Each wall is flat, endless, passes through zero and stands at right angles to its row. A trip goes straight from one point to another. List the walls that it crosses, first one first.
In the rows, zero is written as 128.

Walls:
(1): [172 103]
(2): [111 149]
(3): [ 93 114]
(4): [ 80 173]
(5): [132  79]
Trips:
[114 148] to [117 236] => 3
[143 111] to [159 116] => none
[160 145] to [139  72] => 5, 3

Walls:
(1): [110 127 153 155]
(2): [120 116 116 132]
(3): [147 156 144 129]
(4): [ 76 107  92 108]
(5): [130 168 106  66]
Trips:
[117 130  59 128] to [111  82 122 115] => 5
[132 128 104 156] to [107 101 138 118] => none
[116 100 127 115] to [121 133 156 148] => 1, 4, 2, 3
[160 143 138 148] to [162 122 181 122] => none
[145 163 164 103] to [164 130 136 179] => 1, 5
[169 132  84 107] to [249 137 137 216] => 2, 5, 1
[ 75  91 183 102] to [112  95  62 123] => 1, 5
[ 58 179  99 173] to [126 187 131 190] => 3, 2, 4
[ 67 148 112 137] to [102 119 141  76] => 1, 2

Walls:
(1): [124 101 153 136  67 105]
(2): [137 131 115 112 108  68]
(3): [140 125  59 222 189 130]
(4): [158  75 173 139 155 132]
(5): [230 125 136 181 122 111]
(6): [122 166  89  82 196 114]
(7): [183 129 149 139 181 169]
Trips:
[136 159 125 139 161  93] to [145 161 158  82 196 194] => 2, 4, 5, 3
[ 90 105 153 146 167 203] to [124  93 134 125  71 167] => 3, 1, 7
[180 116 121  88 160 105] to [156 132 123 143 117 160] => 3, 2, 6

Walls:
(1): [149 186 151 127  96 131 170 174 124]
(2): [203 130 174 126 130  82  66 173 143]
(3): [ 76 128 162  83 105  99 134 201 160]
(4): [157  98 112 163 172  40 117  93 115]
(5): [114  53 165 123 113  78 148 126 163]
(6): [143  84  76 150 109 160 159  97 124]
Trips:
[152 120 154 120 114 172  97 182  66] to [148 151 127 141 152  95 102 141 134] => 4, 3
[173 101 168 157 177 130 137  85 194] to [ 92 164  92 105  60 148 149 195 108] => 1, 4, 3, 2, 5, 6
[101 183  73  98 153 169 116 133 183] to [120 116 156 163 121 143 212 150  34] => 6, 3
[ 68 102  84  89 121 135 110 117 192] to [156 147 140  77 150 162 139  25 124] => 3, 5
[ 92  96 190 154 118 108 128 130 113] to [119 134 124 112 158  87 171 148 138] => 1, 2
[107 194 161 116  72 109 144 160  93] to [ 86 147 140 125 119 101 143 157 164] => 5, 2
[ 77 115 103 104 197 129 123 151 108] to [ 44  87 129 156  59 133 134 123 111] => 5, 4, 6
[100 146 148  92 117 117 105  89 138] to [162  81 171  89 122  95  46 195 138] => 2, 4

Walls:
(1): [157  87  71 115 189 126  70 122 141 138 130 139]
(2): [125 169 156  65 160 100 169 183  98 112 138  84]
(3): [ 88 147 108 161 154  99 159 107 161 138 118 143]
(4): [154 137 120  41 171 114  75 154  35 167 127 147]
(5): [193  88 108 118  71 110 105 137 180 118 132 103]
(6): [123 216  85  75  87 159 132 219 138 168 103 105]
(7): [112 137 126 102 105 147 140 117  88 149 141 137]
(8): [ 88  69 188 113  49 105 177 139 111 125 154 130]
(9): [151  67  98 125 169  97 166  93 146 141 114 125]
Trips:
[ 75 196 109 157 113 205 110 147 108 137  85 115] to [ 88 105 109 189 109 111 232 178 151 155 116  73] => 2, 8, 7, 9
[117 132 189  53 134 127 153  79 157 108 129 176] to [ 83 142  56 150 103  76 157  93 159 180 129  83] => 4, 2, 6, 5, 8
[ 86 143  55  82 122 122  95 216 116 148 149 101] to [146 221 111 130 184 100 124 152 129 130 127 151] => 5, 3, 7
[182 114 169 157 133  35 134 124 182 156 125 118] to [103  65 164 145 104 115 138 156 124 133  88  63] => 1, 2, 3
[112 111 112  99 159 102 113 143 131 137 161  89] to [172 146 119 140  89  88 137 122 164 151 153  96] => 3, 8, 4, 1, 2
[ 92 113 114 213  59 107 164  89  77 120  41 223] to [142 159 107 140  99 157 116 171 119  95 170 126] => 9, 6, 3, 5, 8, 2
[125  90  89 175 136 123 103  67 172  96 155 102] to [ 84 146 153 207 167 166 132 147  82 145 166  89] => 5, 9, 1, 7, 2

Walls:
(1): [159 118 153 149 147 100 122 158  86 149  84 141 119  68 172 161 163 184]
(2): [168 141 137  63 146 112 128 119 112  58  94  83  67 120 119 127 157 146]
(3): [169 130 142  53 122  47 108  86 147 103 177  73 103 129 131 122  86 122]
(4): [ 77 147  34 154 135 146 152  97  96 124 161 187 111 144 128  86 189 162]
(5): [121  70 123 169 126 125 111 119 161 144  92 113 181 154 131  94 136 146]
(6): [154 160 123 139 118 121 197 144 123 170 148 120 136 122 151  89 108  94]
(7): [127 135 163  78  90 199 163  88 102 124 168 138 144 122 118  73 157 108]
Trips:
[154 184 173 123 161 129  87 150 190 125  57 208 102  83 172  86 111  83] to [166 126 140 132 159 103  76 112  90 103 134 128 170 110 163 119 129 132] => 6, 3, 5
[ 25 125 138 150 140 153  72 181 106 159 151 160 128 126 143  65 115 172] to [141 144 148 166 171 249 129  73  65 111 121 111 108 121 134 143 111 184] => 5, 2
[119 149 101  85 120 121 166 124  73 167 212 173  90 113 161 147 137 120] to [177 182 219 130 131 150 133  94 110  90  99 113 187 104 106 121 216 168] => 2, 3, 6, 4, 5
[107 137 145 137 137 128  97 108 115 172 115 123 187 176 178 165 129 126] to [139 162 149  99 136  65 121 108 132  73 116 132 167  99 107 132 140 128] => 3, 2, 5

Walls:
(1): [100 111 121 186 115  69  89 115 117 180 148 127  84 100 108  59  65 185
 153 102 176 152  79 151]
(2): [141 186 135  96 146  83 180 155 150 105 122 113 111 107 148 157 137  88
  90 108  76 108  87 164]
(3): [113 161 169 109  96 154 180 192 163 118  97 148 159 114 136  90  62  99
 139 120 124 165 125 104]
(4): [127 115 117 127 144 111 200 121 146  98 137  92 111 125 127 113 123  90
  96 126 167  86 138 171]
(5): [ 81  82 108 126  46 135 144 127  29 149 135  84 154 111 134 156  67 130
 181 175  80 137 139 191]
(6): [200 151 107 125 107 145 106 107 126 103  84 201 105 119  91 192 134 118
  71  95  98 131 159 137]
(7): [112 114 118 120 159 138 104  24 165  65  90 128 112 159 119 191 146 102
  81 172  99 122 140 107]
(8): [103  70 108  91 142  65 177 140 136 138 134 119  79 142 135 166  96  90
  91 118 100  72 124 175]
(9): [100 123  45 145 130  87 128 135 114 183  97 155 156 103  94 175 102 110
 113 168 128  94  88  45]
(10): [104 161 168 195 125  96 129 151 151 156 203 134  54 124 150 139  96  53
 105 115 121  93 160 188]
(11): [ 98 111 110 101 102 133 131 145 158 123 165 189 116  55  79 164 114 158
 130 127 180 147 121 176]
Trips:
[151  64 148 157  77 171 191 120 153  67  73 109 186 144 183 111  73  85
 133 147 138  39 128 146] to [ 94 123  99 115 190  82 133 142 107 170  98  54 240  75 106 151  77 178
 155 133 134 142 180 174] => 2, 9, 7, 1, 11
[108  80 136  79 167 189  98 122 131 115  98 171 136 197 118 122 143 111
 136  96 164 159 151  89] to [137 129 117 166 117 172  58 109 115 122 119  92  76 127 164  52 146 123
 168 123 124 150 143 139] => 3, 6, 1, 7, 10, 5
[107 124 222  92 115 137 108  96 163 200  89 116 174 115  40 109  68  80
 129 157  52 109 175 128] to [102  86  88  81 126 155 140 125 139  89 126 117 144 111  97  98 150 172
 133  61 131 134 178 194] => 9, 11, 10, 4, 7, 3

Walls:
(1): [145 211 148 126  98 146 127 158 160 113 143 175 119 119 188 154 126  73
  93  81 111 134  85 100 176  96 126  96  77  81  88 163]
(2): [151 217  83  80 129 112 127 105 117 124 124 122 124 154 126  90 122 137
 114 172 157 164 123 150 110  77  95 157 138 142 182 135]
(3): [ 86 103 117 140 127 101 212 165 132 114 148 134 119 166 165 163 168  57
 128 100 116 105 165 110 107 127  71 165 215 111 133 135]
(4): [122 159 105 122 129 137 126  89 112 140 102 158 185 133  67 140 126  95
 119 123 173 129 110 113 138 150  90 122 105 118  46 210]
(5): [ 91 161 146 103 146  91 127 147 133 126  93 108 172 136 153 108 154 132
  78  93 146 202 135 134  95 103 164 163 156  84 182 119]
(6): [156 181 179 161 121 131  95 129 171  86  69 134 160 117  75 119 100 158
 124 109 132 126 157 132 120 114 118 138 154 111 135  96]
(7): [114 159  62  73 154 130  25  45  79 136 132 138 191 206 117 113 114 179
 151 180 125 166 145 117 121  87 125  79 118 110 129 168]
(8): [213  97 112 160 146 104 109 133 108 114 148 144 173 106  68 128 114 119
  91 125 148  63 163 124 134 123 185 111  57 220  94 167]
Trips:
[ 60 154 126 104 174  90  75 107  75 130 102 170  89  99 139  99 148 116
 108 110  71 113 171 104 119  79 118 154  50  53 169 118] to [161 128 149 156  98 140  95 102 181  79 131 102 119 105 101 119 196 215
 156 149 150 170  77 104 116  95 125  88 121 168 158 164] => 6, 1, 8, 5
[233 147 110 123  22 110 132 138 122 109  93 125 114  98  95  98 154 119
 122  86  95 169 128  19 106  74 109 184  99 106 136 154] to [148 200  78 130 134 197 106  95 169  75 100 101 180 198  89 124 124  77
 122 122 121 169 144 123 163 137 142 146 208 170 127  36] => 7, 3, 8, 1
